Each row is a point. The points of each table are mixes of a few directions, plus a little noise. Count the directions of each table, and those that both share. Where both have some left over, give the other angles between the two spaces (their principal angles), to ten degrees, smallest first.

First, 4 rows:
[[ 5.5  3.7]
 [ 0.4  0.2]
 [-4.5 -3.0]
 [-1.4 -0.9]]
Second (6 x 2):
[[-0.9 -8.6]
 [ 0.4  4.1]
 [ 0.0 -0.2]
 [ 0.0  0.1]
 [ 0.5  4.7]
 [ 0.0 -0.1]]
Directions: first 1, second 1, shared 0; angles 50

First:
[[ 1.2  5.8 -1.3]
 [-1.0 -4.1  1.0]
 [ 0.9  4.2 -1.0]
 [-1.2 -5.9  1.4]]
Second, 6 rows:
[[ 0.1  0.5 -0.1]
 [ 1.2  5.3 -1.3]
 [-1.8 -8.0  1.9]
 [ 1.2  5.2 -1.2]
 [ 0.6  2.6 -0.6]
 [-1.2 -5.5  1.3]]
Directions: first 1, second 1, shared 1

First:
[[-0.1  5.6  3.8  4.1  0.7  0.5]
 [ 4.5 -2.5  1.0 -1.3  2.4 -0.2]
 [ 2.2 -1.9 -0.7  3.9  2.6 -1.8]
 [ 3.5 -3.7 -1.0  4.9  0.2 -2.2]
 [ 4.1 -2.7  0.5  0.5  0.2 -0.5]
 [-5.2  3.9  0.1  1.3 -6.4  1.0]
 [-4.4 -1.6 -3.4 -6.9  0.2  1.1]
 [-4.5  2.8 -0.1 -6.5  0.1  2.2]]
Second (8 x 6):
[[ 1.1  7.1  4.8 -0.9 -0.7 -4.1]
 [-0.8 -4.6 -3.2  0.5  0.5  2.8]
 [ 0.9  5.8  3.9 -0.8 -0.7 -3.4]
 [-0.6 -3.5 -2.4  0.5  0.4  2.0]
 [-0.5 -3.2 -2.1  0.4  0.3  1.9]
 [-1.5 -9.5 -6.4  1.3  1.1  5.5]
 [ 0.7  4.0  2.8 -0.5 -0.5 -2.4]
 [ 0.6  3.8  2.5 -0.5 -0.4 -2.3]]
Directions: first 4, second 1, shared 0; angles 40

First (10 x 8):
[[  0.6   0.4   0.3   0.9  -1.7   2.6   0.4  -1.8]
 [ -0.5   0.7   1.3  -0.5  -1.3   2.9   0.2  -2.6]
 [ -0.9   1.2  -0.2  -0.2  -0.1   0.2   0.7  -1.9]
 [ -1.7   0.9   2.6  -2.0  -1.0   3.5  -0.3  -3.4]
 [  1.0   0.4   1.2   1.1  -3.0   5.2   0.3  -3.1]
 [ -0.5   1.2  -1.9   0.6   1.0  -2.7   1.2  -0.2]
 [ -0.7  -1.7   0.4  -1.8   2.5  -3.5  -1.4   3.9]
 [  4.4  -2.1  -1.8   4.3  -2.1   1.3   0.1   2.8]
 [  1.4   2.7  -2.0   3.6  -3.2   3.2   2.7  -5.1]
 [ -3.1  -4.0   0.0  -5.9   8.7 -12.7  -3.7  11.3]]
Second, 10 rows:
[[  1.9  -4.2  -2.9   1.2  -2.4   0.7   1.0  -1.0]
 [ -0.2   1.3   1.7  -1.3   0.9   1.5  -3.2   2.1]
 [  0.2  -0.4  -0.1   0.2   0.2   0.3  -0.6   0.7]
 [ -4.0   4.0   0.4   2.3   2.8  -6.8   8.0  -3.7]
 [ -0.4   0.5   1.3  -0.6   2.0   1.5  -4.0   3.7]
 [ -3.6   3.6   0.8   1.8   3.2  -5.3   5.4  -1.8]
 [  0.9  -2.7  -1.4   0.8  -0.1   1.2  -1.5   1.7]
 [  1.6   1.9   1.8  -3.1  -3.1   2.4  -1.6  -2.2]
 [  3.1 -10.4  -7.0   4.6  -1.8   0.9   0.9   1.6]
 [  0.5   6.2   5.4  -5.7  -1.9   3.4  -4.4  -1.1]]
Directions: first 3, second 3, shared 0; angles 30, 40, 50

First, 8 rows:
[[  1.9  -2.9   0.8   2.1   3.7   1.3  -2.8  -3.2   3.0]
 [ -7.5   0.8   0.3  -2.3   0.2  -0.4   2.5   2.3  -5.4]
 [  3.6  -0.5  -4.2   1.3  -1.7   1.0  -3.6   1.9   1.7]
 [  3.9   1.1  -0.7   0.0  -2.0  -0.6   0.2  -0.3   2.2]
 [  6.3   0.3   1.1   1.7  -0.7  -0.2  -0.6  -1.9   4.1]
 [-11.1   1.7   5.7  -0.2   0.5  -0.1   4.0   6.6  -9.8]
 [  2.7  -0.8   0.7   0.7   1.2   0.0  -0.6  -2.7   2.6]
 [  0.3   0.4  -3.8  -3.2  -1.0  -1.0   0.9  -2.7   1.6]]
Second:
[[ 5.4  2.9  0.3 -1.8 -3.4 -2.4  3.3 -2.6  3.4]
 [ 2.8  1.6  0.2 -1.0 -1.8 -1.2  1.6 -1.3  1.7]
 [-8.0 -4.4 -0.5  2.7  5.1  3.4 -4.9  3.8 -5.1]
 [ 4.1  2.3  0.3 -1.5 -2.7 -1.8  2.5 -1.9  2.6]
 [-5.5 -3.1 -0.4  1.8  3.5  2.4 -3.4  2.6 -3.4]
 [ 1.4  0.7  0.1 -0.5 -0.9 -0.5  0.8 -0.7  0.8]
 [ 2.3  1.2  0.2 -0.8 -1.4 -1.0  1.4 -1.1  1.4]
 [ 5.8  3.1  0.4 -2.0 -3.7 -2.5  3.6 -2.8  3.8]
 [-8.2 -4.5 -0.5  2.9  5.3  3.4 -5.0  3.9 -5.2]]
Directions: first 4, second 1, shared 1

First, 10 rows:
[[ -1.4  -0.2  -1.5  -2.7  -0.9   0.2  -0.9   0.6   0.8   1.1   1.3]
 [ -0.5  -3.9  -0.9  -0.4  -0.4   1.7  -2.1   1.7  -1.0   1.7   3.7]
 [ -2.0   0.1   1.1   3.5   1.4   2.8  -4.4   0.0  -3.8   0.7  -0.8]
 [ -1.5   3.1  -0.7   0.6   1.5  -4.3  -4.4  -0.9   1.8   4.0  -3.3]
 [  2.7  -0.9   0.1  -5.8  -3.3   4.1  11.9  -1.0   5.7  -6.3   2.3]
 [  0.8   1.5  -0.9  -5.5  -2.6   0.2   7.1  -0.5   3.6  -3.7   0.4]
 [ -2.5   1.1   0.5   4.4   2.8  -1.3  -8.4  -0.3  -2.4   4.6  -2.5]
 [  0.6  -1.2   1.0  -0.6   0.5   2.7   2.2  -2.2   6.5   1.0  -0.4]
 [  1.2   3.9   0.7   3.1  -0.2  -4.0   0.6   2.0 -10.5  -5.1  -1.8]
 [  2.3  -3.4   0.7   3.4   1.5  -2.2  -1.4   0.7  -0.4   2.1   1.4]]
Second (9 x 11):
[[ 1.7  1.3  3.0  4.7  3.2 -0.6  0.3 -4.0  6.6  2.4 -5.0]
 [-1.4 -0.9 -3.5 -6.3 -3.1 -0.5  0.6  2.6 -1.1 -0.5  4.0]
 [ 1.8  0.6 -2.1 -4.9 -3.1 -3.5  5.4  2.2 -2.0 -4.0  2.3]
 [-2.1 -1.1  0.8  3.0  1.5  3.5 -4.9 -0.2 -2.0  2.1  0.0]
 [-2.3 -1.3 -3.6 -6.3 -2.6  0.2 -1.0  1.9  1.2  1.6  3.8]
 [-4.3 -2.5 -2.7 -3.2 -1.6  3.6 -5.7  2.7 -3.4  2.2  4.4]
 [ 2.4  1.5  4.9  8.5  4.1  0.3  0.0 -3.5  1.4  0.0 -5.5]
 [ 0.5  0.5  2.3  4.1  2.4  0.7 -1.1 -2.2  2.1  1.4 -2.9]
 [ 3.7  1.8  0.9  0.5 -0.8 -3.7  6.4  0.4 -2.6 -5.3 -0.8]]
Directions: first 5, second 3, shared 3

First (8 x 12):
[[ 2.6 -0.9  1.2 -3.5  1.9 -0.1  4.2 -0.7 -2.1  1.7 -1.8  1.1]
 [-3.1  2.3 -3.5  3.6 -1.6  0.0 -2.2  0.0  3.7  1.2  2.3 -2.2]
 [-0.1 -1.5  5.9  0.1  5.5  0.8 -5.9  0.6 -2.2 -2.4 -1.8  0.5]
 [-0.1 -1.9  1.2  0.4 -2.6 -0.4 -2.6  1.2 -1.3 -5.2 -0.2  1.0]
 [ 0.5 -2.1 -2.5 -5.4  2.3 -0.9  7.4 -3.6  1.8  2.6 -2.5 -0.1]
 [-2.2 -1.1  4.4  4.1 -3.1  1.8 -7.6  1.7 -0.6 -5.7  1.9 -0.2]
 [-0.8  4.8 -6.4  5.1 -1.6 -2.6 -4.0  4.0  1.0  0.7  1.8 -0.3]
 [ 3.1  0.3 -0.4 -4.3 -0.7  1.4 10.9 -3.0 -0.4  6.9  0.2  0.0]]
Second (10 x 12):
[[ -0.7  -0.8   3.7  -0.8   1.8  -0.1  -1.7  -1.9   2.9  -0.5   0.0  -1.5]
 [ -1.6  -0.3   2.3  -1.9   1.8   1.8  -2.2  -1.2   2.7   0.5   0.0  -1.4]
 [  3.5   0.3   3.7   1.8  -6.5  -0.4   0.1   2.5  -3.2  -2.9   2.1   1.7]
 [  0.2  -0.2  -0.8  -1.3   2.1  -4.6  -0.1  -1.5   4.4  -1.3  -1.2  -1.3]
 [ -0.2   2.1 -15.9  -6.0  -4.1  -3.3   2.4   4.8   1.3  -0.9  -2.6   2.8]
 [ -0.5   1.8  -1.3   0.9   4.8  -1.1  -0.4  -0.7   1.2   3.5  -0.6  -1.1]
 [ -2.4  -2.3   4.2   0.8   3.6   2.7  -0.4  -3.5   0.4   0.8  -0.1  -1.5]
 [  0.5  -1.7   4.8   1.6   0.5  -1.0  -0.1  -2.0   0.5  -1.4   0.3  -0.9]
 [ -0.8  -4.9   0.0   0.7  -1.2  -1.8   3.6  -3.3  -0.8  -4.1  -1.6   0.5]
 [  2.0   5.8  -0.5   4.1  -2.9   7.8  -1.3   6.8  -9.5   6.7   3.7   2.8]]
Directions: first 5, second 5, shared 3; angles 70, 80

First:
[[-2.6 -0.1  0.0  4.9 -4.9  2.4  6.6  0.1  0.4 -5.8 -9.3 -2.0  8.7 -4.2
  -4.4 -1.2  0.6 -1.1]
 [-3.8  2.1 -0.6 -0.8  2.1  0.8 -1.3 -6.7  2.7  1.6 -0.7  0.8 -5.2 -0.1
  -1.4  3.6  2.6  3.6]
 [ 5.7 -2.8  0.8  0.1 -2.0 -1.5  0.2  9.0 -3.6 -0.8  3.2 -0.5  4.7  1.1
   3.0 -4.5 -3.8 -4.4]
 [-3.2  2.2 -0.5 -2.3  4.5 -0.3 -2.2 -7.4  1.5  1.9 -0.6  0.6 -3.9  0.4
  -1.8  3.3  3.5  2.6]
 [ 0.5  1.2 -0.1 -4.9  7.2 -2.6 -4.9 -4.2 -1.3  3.5  3.8  0.8 -3.5  2.5
   0.4  1.7  2.3  0.1]
 [-0.6  0.3  0.1  0.3  1.0 -0.3  1.8 -1.3 -1.3 -2.4 -4.2 -1.3  5.5 -1.4
  -2.8 -0.7  1.5 -1.6]
 [ 2.4 -1.4  0.3  0.9 -2.4 -0.1  0.4  4.8 -0.8 -0.2  2.0  0.1  0.7  0.4
   2.0 -1.9 -2.4 -1.2]
 [ 1.7 -1.0  0.0  0.1 -2.9  0.6 -2.4  3.8  1.9  3.4  7.0  1.9 -8.2  2.0
   4.9  0.3 -3.3  2.2]
 [ 0.7  1.0  0.0 -4.6  7.6 -2.9 -3.4 -4.1 -2.6  1.6  0.9 -0.2  1.2  1.7
  -1.3  0.5  3.0 -1.5]
 [ 0.3 -1.7  0.4  5.2 -7.6  2.4  5.6  5.6  0.3 -4.4 -4.6 -1.2  5.9 -2.9
  -0.7 -2.7 -2.7 -1.4]
 [-1.0  0.1 -0.2  1.0 -2.6  1.4 -0.6  0.2  2.7  1.7  2.5  1.2 -6.0  0.4
   2.0  1.4 -1.2  2.8]]
Second, 11 rows:
[[-6.7  2.4 -4.7  2.8 -8.1  0.8  3.3 -9.3  4.2  0.1  3.8  1.0  0.5 -4.9
   5.3  1.2  3.8  2.0]
 [-0.5 -1.9  0.9 -3.4 -0.3 -2.9  1.0  6.0 -3.5 -1.4 -4.3  0.1 -0.2  0.5
  -1.3 -0.8 -4.4  2.4]
 [ 0.8  0.5  4.8  3.5  4.7  6.6 -0.1 -1.5  4.3 -8.9 -3.5  2.8  3.4  0.5
   2.5 -2.8 -3.8 -2.0]
 [ 0.4 -0.3  4.4  3.1  1.8  2.1 -2.0  7.9  1.3  1.5 -0.5  3.3 -1.5  0.1
   1.1 -2.5 -3.3 -0.7]
 [-2.9  1.6  2.9  5.4  0.3  5.0  0.5 -0.6  4.7 -2.2 -2.3  2.9  0.9 -2.2
   1.2 -1.3 -0.4 -0.3]
 [ 0.0 -1.4 -2.0 -4.7 -0.9 -4.0  1.5  0.4 -4.0 -0.7 -2.7 -2.3  0.3  0.7
  -2.5  1.2 -0.9  2.0]
 [ 6.4 -1.2 -2.6 -4.1  1.4 -3.6 -3.4  0.0 -3.2  4.4  9.1 -2.4 -1.7  3.7
   2.0  0.4  1.7 -2.9]
 [ 0.7  2.0  1.1  5.4  1.5  2.3 -2.6  0.5  2.7  8.0  2.7  0.0 -2.5 -0.6
  -3.6  1.5  6.0 -2.3]
 [-2.2 -0.2 -2.9 -2.2 -3.4 -3.8  1.5  0.0 -2.4  3.3 -0.9 -1.7 -1.2 -1.2
  -2.5  1.9  1.8  2.4]
 [-0.2 -1.1 -2.6 -4.9 -0.2 -4.3  2.1 -1.2 -4.5 -0.1 -5.2 -3.9  0.6  0.7
  -6.2  2.7  1.2  2.3]
 [ 4.3 -0.6  0.7 -1.1  3.3  1.7 -1.7 -2.1  0.6 -4.1  3.8  0.2  1.5  2.6
   3.9 -1.6 -1.8 -2.9]]
Directions: first 3, second 5, shared 1; angles 40, 60
